Rows are points. The last column is the point's height on a tilted bowl or saddle (a function of degree 2), plus a little noise. Along how many of its main directions does it bend up, bend down or stay straight?

Points (11 x 3):
[[-40  15 -47]
 [-47  -8 -36]
 [ 14   3 -12]
 [-60 -45 -34]
 [-36 -33 -47]
 [  9  -8 -24]
 [-46 -10 -36]
 [-23 -34 -53]
 [-23   6 -38]
 [ 24  20   4]
 [-23  22 -46]]
Directions: 1 up, 1 down, 0 straight

Points, 15 rows:
[[-53   7  35  13]
 [-16  26  51  22]
 [ 15  11 -39  19]
 [ -6 -16  28  11]
 [ 13 -11  26  18]
 [ 15   7  -6   7]
 [ 20  23   8  14]
 [ 18  -1   5  10]
 [  7 -31  14  19]
 [ -5 -23  56  43]
 [-55 -42  -1  26]
 [ 10 -55  35  57]
 [ 22  -7 -11  13]
 [  9   1 -18   5]
 [ 60  21 -11  60]]
Directions: 3 up, 0 down, 0 straight

Points:
[[ 38  23   1  23  21]
 [ 14  -6 -15 -15  12]
 [  0 -42 -30 -24  12]
 [-55  21  25  -8 -60]
 [-19 -42 -49 -24 -28]
 [ -4 -11  -4  12  -6]
 [-48   2  -4 -50  32]
 [ 43   7  21  12   1]
 [-16  30   5 -27  33]
 [ -8  60   5  14  44]
 [-14  -8 -26  23 -41]
 [ -1  19  20 -17  14]
 [ 51  -4 -24 -39  20]
 [ 17  28 -24   4  18]
 [-15 -14   0 -34  33]
 [ -7  -9  59 -30 -16]
 [-21   4  33   9 -19]
 [-26  15   0  38 -22]
 [-37  -8   6 -20  -9]
 [-12  15  25 -16   2]
 [  5 -26  -7 -23  26]]
Directions: 2 up, 2 down, 0 straight

Points, 41 rows:
[[-14   1   0  -2  12 -34   0]
 [-11 -12 -12 -33  11   6   7]
 [-18  10   1  11  -1   1   0]
 [-32 -26  -7 -24   2  17   9]
 [ 11  19  32  16   3  16  -3]
 [ 17  13 -11 -23  32 -29  15]
 [-12  -2 -11 -30 -43 -27  27]
 [-26 -24  -2  -1  25 -10  -7]
 [ 27 -17 -12  12 -40  19  10]
 [ 17 -13  -8  -7   1 -24   9]
 [ 22  -8   9   9  14  10   6]
 [-33 -21 -25 -12  36  20  -4]
 [ 46  -6  -2  11   4  19   3]
 [ 12  35 -11  11 -32   4  -8]
 [-11   5 -13   0 -23  21   9]
 [-13  18   8  -3   7 -12  -1]
 [-14  -6 -26  10  -2 -21  -4]
 [ 18   8  39 -20 -13  -9   4]
 [  4  29  37 -17   5 -25  -2]
 [ 17 -27   0 -14  31   3  10]
 [-26  32  10  60  19  -7   4]
 [ -9   6  -9  14  20  -7  -2]
 [  9  -5  43  35  15   8  14]
 [  8  -1  26 -45   3 -12   8]
 [  4  -8  44 -25  -4 -16  11]
 [ 25 -22  10 -37  14 -24  28]
 [-49  31  14 -32  42 -12 -10]
 [-12  13  48   7 -25 -11  -1]
 [-24  -1 -15 -48  16 -29  17]
 [  7  20 -24  32  -8  24   0]
 [ 11 -57  22  -4 -31  -2  60]
 [ 36   6   5  42 -11   0  -1]
 [ -5 -20  20  12  -9 -23  12]
 [-11  -8  -1   3   0  -7   2]
 [-13  20  34   8  14  -3  -8]
 [ 13  42  -5  22   8 -30   1]
 [-24   4   5   9  22  19  -3]
 [ -3  23  51  -3  31  29 -20]
 [  1   9  -2 -24  12  -4   3]
 [ -5   6  -9 -11 -13  -6   5]
 [-14  12  -9  -2 -15  50  13]]
Directions: 3 up, 2 down, 1 straight
